Each point is reached from the start by the listed moves, each made 0, 1 or 2 times, or once backwards (-1), plus a little noise. Is the number of moves made odd or even? Then give how often each move was made.

Moves:
(1): [-22 -18 -20]
(2): [ 20  -2 -27]
Start: [ 6  8 -1]
Points:
[ 6 27 45] -> even (-1, -1)
[ 27 -13 -75] -> odd (1, 2)
[49 25 -9] -> even (-1, 1)
[  5 -32 -95] -> even (2, 2)

Moves:
(1): [-32   0   8  -1   2  13]
(2): [-16  28 -25  12 -14   6]
(3): [  6 -30   2   1   5 -10]
(4): [ 15  13  -8  -4   7 -20]
(5): [-31 -14  19  -9 -14  15]
(6): [ 11  -6 -10  -8   9   3]
Start: [ 2  6 -9 -6 17  8]
Points:
[ 95  10 -32 -29  57 -10] -> even (-1, -1, -1, 0, -1, 2)
[ 59  24  -1 -26  30 -21] -> even (-1, -1, -1, 1, 0, 0)
[-35  22 -12   2  32  22] -> odd (2, 0, 0, 0, -1, 0)
[-51  15 -27   0   7  53] -> even (1, 1, 0, -1, 0, 1)
[ -6  48  -7 -23  11  -9] -> even (0, 0, -1, 2, 1, 0)

Moves:
(1): [ 0 -3 19 -7  1 -1 -3  1  9  7 -5  2]
(2): [12  9 -8 -6 12 -8 -6  1 -1  7 -5  0]
(3): [ -8 -14  -8   4 -11  -9  -4   0   6   7   1  12]
(4): [ -1  -6   7   6  -1 -14   7 -13  11 -18   0  14]
(5): [-12 -30  -1  30 -20  17   4  -5   5  20   8   8]
(6): [ -8   0  14  14 -11   8  14   7 -10  -6  -4  13]
(7): [-18 -15 -12  -2  17 -11   2  -5   9  -6   6  10]
(8): [ -6  -4   6  10   0 -11  -6  -2  -5  -8  -3  11]
(9): [-9 -3  3  2 -7  7  7 -3 -9  9 -1  0]
(10): [ -6  -5  -8   3   2  -4   7  -3  10  15   5 -16]
(11): [ 26   6   8 -16   1  -6 -20   2   8  -5  20  -1]
(12): [ 2 16 -5 -5  5  4 -6  1 -1  0  0 -3]
Start: [ 11  -1  14  14   4  -8  -6  12 -11  18   1  -2]
Points:
[ 54  13  -7 -16  -4 -12 -45  20  -6  80  19 -43] -> even (0, 1, 1, -1, 0, -1, -1, 0, 1, 1, 1, 0)
[ 80  80  -4 -51  57 -37 -40  -2 -32 -16   4 -11] -> even (-1, 2, -1, 1, -1, -1, 0, 0, 2, -1, 1, 1)
[  5 -65  65  24 -11   3  -7  21  23 -13  54  61] -> odd (1, -1, 0, 0, 1, 2, 2, -1, -1, -1, 2, -1)
[ 34 -12  32  14 -39  18 -30  36 -15  95  30  29] -> odd (1, 2, 2, -1, 1, 2, 0, -1, 2, 0, 2, 1)
[ 82  -4 -17 -23  18 -55 -68  12  21  10  47  -5] -> even (-1, 1, 1, 0, 0, -1, 0, 0, -1, 0, 2, -1)

Moves:
(1): [  1   0 -10   7  -3   5  -4   2   4  12   1  -9   3  -1   3   2 -12  -3
   1   1]
(2): [  0   2   6  -2  -4   5  -1   8   2  -8  -7  -7 -11 -15 -12 -11  -6 -14
  -6  15]
(3): [ -3  -6   2   0 -13  -3   9  11  -7 -13  -3  -5   2  -6  -8  -4  -7   9
  -2   1]
(4): [  7  -3   1   4  19  -9 -10 -10  -9 -11  -5   4   8 -15   1 -14   6  -1
   9  -2]
(5): [ 17  11 -11   4  -6   2  17   8  -9  -2   0  15 -11  -6   3  16 -27   1
   4   0]
(6): [  0 -15  -9   4 -10  -4  15  -1  -8 -12   1  -9 -13   6   3 -10   4   0
   3  -1]
(7): [ -7   3   0  -4   7  15  15   2   0  12   1 -28  -3   1 -21  -4   4   9
  -4  15]
(8): [  2   7 -14   4   1  -2   0  -6  -1  -7  -6  12   6   9  -2 -14  -2 -11
   7   1]
(9): [ 13   9  10  10  -2 -18   0  -4  11   7  -8   0  13  -4   4   4  11   9
   6  -2]
(10): [-15  -7   2  -5 -12  16   4 -36  14   8  -1 -10   1  -6  -1   5 -13   3
  14  -2]
(11): [-15  16  -8  -7  -8 -18 -15  -4  -4 -12   1   7  -7 -11 -15 -13  -1  -5
  10  -7]
(12): [ 2 -2 -1 -8  9  8 11 -4 -4  6 19  5  6 10  2  2 13 -6 11 -4]
(13): [  9   7  -1  -6 -11 -10  13   0  -5   0 -24   5  -3   1   5   6 -14   1
   8 -19]
(14): [  2  23   9 -22   8  10 -11  -5  12 -11   8  -1   3  -1  16  -6  -9  -7
 -13  14]
(15): [  4  13   0  13  -3   6   2  -7  -5   3  -4  -1   0  -3   8   6   4  -5
   0 -10]
(16): [ 13  -3 -10  -3  -6   7   2  11  -4   2   0   0  -7  -2  -4   2  -6  -8
 -14  -4]
(17): [ 18 -10  -8  11  -6   5   3   9  -5   6   0   5 -13   9 -17 -10 -17  -5
   1 -12]
(18): [ 2  8  1 -2  4  1 -9  7  5 -9  3 -1  3  2  1 10  5  6  8  6]
(19): [ 3  1  1  3  5 -2  2 -4 11 -5  5  0  1  1 -5  0  1 -5  2 -9]
(20): [ 6 -6  1 13  4  4  1 15  6  4  5  1  5 -3 14 -2 16 20  7  1]
Start: [ -7   2  -2  -7  -5  -1 -14  -8   5   9 -16   2 -13  -3   2   4 -16  12
   2  -3]
Points:
[-37  30  -1  40 -29  83   1 -56  39  55  -5 -57  -3 -58  -6  27 -65  35
  32  34] -> even (2, 1, 1, 0, 1, -1, 1, 0, 0, 2, 0, 0, -1, 0, 2, -1, 0, 0, 0, 1)
[ 62   8   4 -18   0  42  56 -16  74  79 -26 -39  19  70 -68  29 -16  22
  49 -40] -> even (0, 0, 0, -1, -1, -1, 2, 1, 2, 1, -1, 2, 2, 0, -1, 1, 2, 2, 2, 0)
[ 42  63  -6 -52 -69  62  81  24 -17   6 -69 -40 -57 -18  53  36 -95 -10
 -71  14] -> even (0, 1, 1, -1, 1, 1, 1, 0, 0, 0, -1, 0, 2, 2, 2, 2, -1, -1, -1, 0)
[ -8  36  38  -3 -10 -41 -72  66  13  14 -37 -37 -30 -86 -68 -55  44  20
 -56  43] -> odd (-1, 2, 0, 0, -1, -1, 1, -1, 2, -1, 2, -1, -1, 0, 0, 2, 0, -1, -1, 1)

Moves:
(1): [-10  -5  10   0   2   4   9  -2   4  17  10  12   5  10 -11  -5   9 -10
   6  -6   4  -2   0  -1]
(2): [ -2  -2 -12   4   0  -1  -1  -2   9  21  14   1  -8  -8  11  -4  15   8
   3 -14  -4   1  -1 -11]
(3): [-4 10 17 -4  2 -7  3  6  9 13  1  9 -4  1 11 -4 12  5 -2  9  2 -7  6  7]
(4): [  5   6   5   7 -10  -3 -14  -4  -5  28  13  -7 -11   8 -21  21  13   4
   7   8   0  18   6   0]
(5): [  2   6  -1   8  -8  -6  -4 -11  -3   0 -10 -13   8  -9  -4  10  -4   1
  -6   1  11 -12   9   2]
(6): [ -8  -4 -13  10  -6  -4   3   2   8   0  16  -5   0   2   2  -1   3  -9
   8  -5   3  -2 -12   6]
(7): [  8  -6  11  -6   6   5   8   2  -7 -10  -6  -6   2  -1  14   6 -10   3
   1  -9   6  -1  -5   4]
(8): [  3   7  -3  -7   0  -9  -5  13 -16   5   5  11   9  -2 -11 -10   4  -7
  -7   2  -1  -9  -6   1]
(9): [ 2 -9  0 -1 -1 -4  2  0  3  5 -3 -9  5  2 -5 -1  2  4 -3 -2  1  2 -2  4]
(10): [  6  -6   0   0  -6   5   0   7  -9  -5  -1   0 -11  -5   1  -1   9  -4
  12   0 -13  -4   7  -2]
(11): [  7  -8   1   2  -7   7  -5   6  -4  -9   2   7   8   4   0  -5 -21   0
  21   6  -6  -6   5  -2]
(12): [  4  -1  -1   5   2   1   2  -2  -2   3  -2   1   7  -5 -11  10  -6   8
   4   7   8   9  -2  -2]
(13): [  9  10   6  -3   3   6  -1  -2   4   0  -3   4  10   4   1  -6   1 -14
   4  10   6   4  12  16]
(14): [-7 -2  5 -4  4  0 -5  1 -1 -6  6 -6  0 -2 14  4  6 -8  0 -2 -5  0  4 -8]
(15): [ 6 -1 -9 12  7 11 -6 -9  7  1 -5 -3  4  4  7  2  3 -4  4  0 -1 -3 -4  2]
(16): [  1  -3   6   2  -4   4  -9   6   1   1   7   7  -8 -10  -4  -2   0  -3
   0   3  -1  -1   7   0]
(17): [  1 -11  -1  -7  -4  -6   1   4   3  -1   1   5   2   7  -6   6  -8   2
   5  -5   0   3  -1 -14]
(18): [ -8  -2  -6   3  -5   2  -8  -6   5   0 -11   7   0   2   9 -11  -1  -4
   3  -8  14  -3  -8  -2]
(19): [  2  11  -4  17 -24   5  -2   9   1   5   8   9  -3   2  -4   3   4  -7
   0   0   3   3   6  -9]
(20): [-10   1  -1  -8  -7   3  -4  -2  -1  -1  -2  11   3   3 -13  10  -6   7
   1  -3   0   6  10   0]
(21): [-10  -7 -12   8   2  -6  -3   9  -6   3  -5   0  -3   0   0   5 -10   0
   0 -14   3  -1  -1  -2]
(22): [ -4   7 -10  -2 -16  -6 -10   5  -7   7   0   5  -2 -10  -6   3  -9 -11
  -4   3 -11  -3 -12   3]
(23): [  4 -11   0  11   0 -13   4  -8  -1  -2  12  -1   8   5  -1   8  -8  17
  -6 -15 -12  18 -13   0]
(24): [ -6  -8 -12   1  -7  -5   3  -3  -8   3 -13   5  -7  -2   6   3  10   4
 -13   8  15  -8  14  -1]
Start: [ 8  6  1  1  0  9  6  1 -2  0  7  9 -6 -9  5  3 16  1 -3  3 10  7  2 -8]
Points:
[ 22 -28  54  18  43  30   1 -48   5  58  28 -46  19 -22 -19  56  40  -2
  19 -36  14  78  24  13] -> odd (2, 1, -1, 1, 1, -1, 1, -1, 2, 1, -1, 2, 2, 2, 0, 1, -1, 0, -1, 0, 1, 0, 1, -1)
[-47 -79 -57  11 -19 -67  23  32  10  95  53  52  18  40  -7 -10  28   3
  24 -34  -7 -34 -15 -12] -> even (2, 1, 2, 0, 0, 2, -1, 1, 2, 0, 2, -1, 0, 0, 1, -1, 2, -1, -1, 0, 2, 1, 1, 2)
[-21 -47 -25  15   5 -14  19  20 -29  24  -3  42  45  -5   4 -31 -34  16
  21 -17  90 -37 -62  26] -> even (1, 0, 1, 0, 0, 2, 2, 2, 1, -1, 2, 2, -1, -1, 0, 0, -1, 2, -1, 0, 1, 0, 0, 1)
